Each row of a before or after table is a point. One or more steps were done to the points. Then noise was added and the rows were shuffled. The steps act on columns, c1 being the first. Name the steps. A step turns or swaps two columns, mirrors them in a line or flattens them onto one, adds a multiple of one to another, or multiplies or shifts one. Angles are multiples of 10 degrees, from the lower column toward the higher: turns from -170 to 170, lines from 10 to 170 but not 90. Use the fewest steps. Two steps may share a column if one is a turn and the other turns, adds or multiplies; they go together, in the order done. Otherwise the lowest column goes first.
In the rows, 128 means zero.

Before (12 x 2):
[[140 106]
 [134  97]
 [212  68]
 [ 79  49]
 [161  58]
 [138  53]
 [166 150]
 [166 100]
 [119 137]
 [166 133]
 [116  64]
 [116 117]]
After (12 x 2):
[[116 163]
 [138 114]
 [157 142]
 [195 130]
 [193 172]
 [ 99 158]
 [148 171]
 [172 220]
 [122 121]
 [213  90]
 [197 148]
 [148 145]]
Steps: turn c1 and c2 by 100 degrees

Before (10 x 4):
[[172  69 155 154]
 [112  94 117 164]
 [170  73 149 107]
 [ 95  57 149  70]
 [ 10 162 128  71]
 [ 91 123 115 172]
 [141  88 134 137]
 [111  90 134 133]
 [134  87 193 135]
 [ 38 198  97  89]]
After (10 x 4):
[[ 12 162 128 114]
 [112  97 118 204]
 [167  70 148 146]
 [ 87 127 116 211]
 [142  86 134 177]
 [111  93 135 173]
 [174  72 155 196]
 [ 96  60 151 106]
 [137  86 190 176]
 [ 37 193  92 123]]
Steps: shift c4 by 40

Before (11 x 9):
[[115 105 135 108 179 151 119 166 126]
 [141 133 125 162  82  72  78 212  91]
 [118  90  92 128 157 119  91 127 154]
 [196 116  40 149 249 108 109 189 129]
 [163 100 176 159  66 137 136 210 153]
 [ 87  41 118 137 113 135  85  83  61]
 [126  43 141 123  99 138  67 223 140]
 [137  79 224 104 147 118 130 146 113]
 [127  99 147 173 149 162  75 166 121]
 [109 104  95 146 179  79 194 171 118]
 [135  98 103  92  61 146 175 218 143]]
After (11 x 9):
[[137  92  94 130 156 132  34 129 155]
 [ 63 116  43 150 251 160  51 190 131]
 [154 105  97 143 177 173 134 173 118]
 [128  47 138 122  99 117   2 227 142]
 [117  94 100  92  65 113 112 217 140]
 [127 133 124 164  79 187  18 213  91]
 [ 93 101 178 156  62 128  79 211 154]
 [136 105 133 108 179 103  64 169 130]
 [125 100 144 174 149  94  16 168 117]
 [117  80 220 107 140 141  68 147 114]
 [170  42 118 134 114 113  24  80  62]]
Steps: turn c1 and c6 by 170 degrees; shift c7 by -60

Before (14 x 12):
[[123 120 119 114 205 141 119 142 124 140 108 138]
 [ 99 112 134 122 142 155 145 105 147 155 125 108]
 [115 112 179 126 126  64 131 129  96 149 114 134]
 [147 104 105 110 148 133 130 111 156 160 149 118]
 [172 135 157 100 124 129 132 207 159 133 110  76]
 [141 154 151 190 132  97 102 107 163 110 135 141]
 [113 203 120 100 185 110 121 115 159  72 136 129]
 [151 147 129 122 159 156 133  99 134 165 133 128]
 [110 142 110 103 149 134 134 175 119 143 148 122]
 [117 136 154 112 146 125  98 136  95  83 137 118]
 [107 138 128  89 143 145 107 118 155 147 134 153]
 [107 136 118 116 137 128  91 106 139 170 134  98]
 [134 120 183 133 249 106 120 103 127  43 135 136]
 [113 125 110 114 119 117 119 108 118 134 103 130]]
After (14 x 12):
[[146 104 104 111 148 127 129 112 155 159 150 119]
 [109 140 109 102 149 129 136 175 118 144 147 120]
 [140 153 151 189 132  94 101 108 164 109 137 143]
 [ 99 114 134 122 140 158 146 105 147 153 124 109]
 [113 202 120 101 185 107 121 115 159  74 137 127]
 [116 111 179 129 125  68 132 129  95 150 115 134]
 [117 138 152 112 147 122  97 136  95  82 138 117]
 [153 146 130 120 158 155 131  99 134 165 133 128]
 [107 139 127  88 143 144 106 118 153 147 136 154]
 [122 120 120 114 204 145 118 141 125 141 109 138]
 [112 124 110 112 118 123 120 107 119 134 102 130]
 [107 134 120 115 136 128  91 106 139 172 133  98]
 [171 134 157  98 125 133 132 205 160 134 110  77]
 [133 121 182 131 250 105 120 104 127  43 136 136]]
Steps: add -0.3 times c11 to c6

Before (14 x 20):
[[127 107 116 127 117 166 126 155 150 107 122 138 101 114 149 135 117 215
  113 115]
 [131 120 114 125 128 158 119  95 140 107 149 117  89 134 135 145 109 135
  113 122]
 [162 114 108 150 111 152 114 152 138 123 129 110 106 121 133 136 135 139
  116 141]
 [148 106 198 127 146 155 129 148 130 109 107 131  89 112 140  89 149 127
  114 121]
 [134 109 116 143 118 173 132 156 157 115  99 100 139 116 161 136 112 130
  121 125]
 [125 120 131 143 131 168 122 153 131 156  97 140  93 138 128 124 122 133
  134 130]
 [130 114 121 124 249 158 113 148 163 121 166 116 112 166 131  91 144 134
  183 140]
 [128  95 125 148 117 151 130 104 137 112 107 128  95 107 126 123 124 129
  139 160]
 [160 108 112 101 113 156 132 106 130 118 114 137 106 171 180 134 151 150
  132 191]
 [162 112 119 145 111 173  92  59 134 127 100 141 144 126 130 137 121 156
  118 121]
 [128  99 118 129 112 160  72 154  48 149  99 119 220 110 145 146 116 144
  109 115]
 [145 114 124 104 138 158 114 157 123 120 137 119 107 108 152  67 116 134
  150 114]
 [135 122 144 140 139 183 133 109 148 148 118 102 108 105 144 122 147 136
  127 155]
 [151  41 120 137 137 159 135 121 128 177 113 129 112 128 198  51 126 150
  112 122]]
After (14 x 20):
[[130 109 111 100 110 156 133 166 129 120 131 136 153 172 180 136 150 149
  132 173]
 [ 97 114 122 101 136 158 117 128 120 121 147 118 139 109 149  64 118 133
  150 122]
 [109 120 130 146 132 170 119 109 130 157 126 138 176 140 128 123 120 133
  133 129]
 [141 122 143 142 137 180 131 143 148 147 131 102 149 106 142 121 146 135
  124 143]
 [150  96 127 146 113 150 133 139 135 112 131 128 169 106 125 127 123 129
  139 150]
 [ 88 115 109 150 113 152 115 143 134 123 141 111 145 120 128 137 132 137
  112 139]
 [105 108 115 125 117 163 127 114 151 106 143 139 152 112 151 134 117 213
  114 119]
 [111 112 124 127 248 158 114 117 163 122 165 115 115 164 132  90 144 133
  182 137]
 [171 111 118 143 111 173  91 192 134 127  97 140 135 126 127 138 121 156
  121 122]
 [155 120 116 124 127 161 119 149 142 106 169 117 145 137 137 147 110 134
  113 125]
 [106 102 117 131 110 160  71 114  48 146  45 120  75 109 144 142 118 145
  112 115]
 [100 105 198 125 147 152 128 131 129 109 135 130 171 111 141  91 149 127
  112 124]
 [ 98 108 115 145 117 172 129 121 158 115  98 100 136 118 162 136 113 129
  122 126]
 [124  42 118 137 136 156 135 151 129 179 127 128 150 127 199  51 126 151
  112 122]]
Steps: turn c1 and c8 by 120 degrees; mirror c11 and c13 in the line at 160 degrees; multiply c20 by 0.7

Before (10 x 32):
[[126 144 133 154 161 120 154 100 151 179 150 158 137 172 138 102 152 159
  130 137 135 136 122 145 141 143 134 121 157 121 136 112]
 [150 148 124 143 130 108 158 122 155 136 160  95 135 151 108 116 112 138
  131 136 127 137 114 160 135 140 134 122 105 121 115 194]
 [144  92 143 131 156 109 124 100  85 142 119 100 140 112 159 157 167 150
  152 110 142  82 126 111 137 128  86 169 220 148 120 142]
 [143  95  83 135 131 153 149 110 121 146 121 113 148 169 123 163 123 156
  144 249 127 115 125  97 134  70 144 166 118 186  97 103]
 [135 110 141 138  38 186 148 109 155 135 113 127 136 166 135 125 131 142
  150 115 154 103 118 185 139 135 130 125 101 142 103 106]
 [102 124 165 133 151 111 164 106 154 159 120  93 191 171 115 141 135 137
  151 130  94 136 120 106 136 129 136 137 104 137 107  97]
 [132 117 138 139 140 136  25  96  71 165 113  90 128 156 136 106 162 145
  124 111 140 129 168 111 139 100  92 134 135 175 100 103]
 [109 148 107 127 150 111 164 105 140 148 159  93 130 159 113 105 163 149
  103 108 128 120 173 124 114 138 140 114 120 134 113 122]
 [146 133  65 104 147 107 136 111 124 175 140 151 140 100 110 108 127 152
  150 111 111 135 136  89 102 142 137 122 123 114 105 105]
 [133  98 152 135 129 141 136 132 144 143 122  91 155 117 129 103 115 152
  152 176 153 131 114  97 145 157  99 123 103 130 178  99]]
After (10 x 32):
[[144 144 132 153 163 120 153 100 167 179 150 157 136  99 128 102 151 120
  129 137 135 135 122  93 141 143 133 121 156 121 136 112]
 [161 149 124 143 131 108 158 121 146 136 160  95 136  97  97 116 112 146
  131 136 127 137 113  99 134 140 134 122 105 121 116 194]
 [108 147 107 127 150 111 164 105 156 148 159  93 130 110 103 105 163 111
  103 108 128 120 172 114 114 138 140 114 121 135 113 122]
 [129 133  65 104 146 108 137 112 100 176 140 153 140 137 100 108 127  83
  150 111 111 134 135 135 102 141 137 122 123 114 105 105]
 [148  94  83 135 131 153 148 111 169 146 120 113 148 128 114 163 123  86
  144 249 127 115 125 126 135  70 145 166 119 186  97 102]
 [139  97 153 135 128 141 137 131 114 143 122  91 155 113 119 104 115  89
  153 176 153 131 113 129 145 156  98 123 102 130 177  99]
 [105 124 165 133 152 111 165 105 166 160 121  93 191  96 106 141 135 105
  151 129  94 137 119 135 136 129 136 137 104 136 107  96]
 [140 116 138 139 141 137  25  98 165 165 113  89 128 179 126 106 162 104
  124 110 140 129 168 126 139 100  92 134 135 174 100 103]
 [146  92 144 131 156 109 123 100 120 143 119 100 140 173 148 156 167 101
  152 111 142  83 126 123 137 128  85 169 219 147 120 142]
 [143 110 142 137  37 186 148 110 161 135 113 127 136  95 126 125 131 163
  150 115 153 104 118  81 138 135 131 125 101 141 103 105]]
Steps: add 0.7 times c4 to c1; turn c9 and c14 by -100 degrees; shift c15 by -10; turn c18 and c24 by -130 degrees
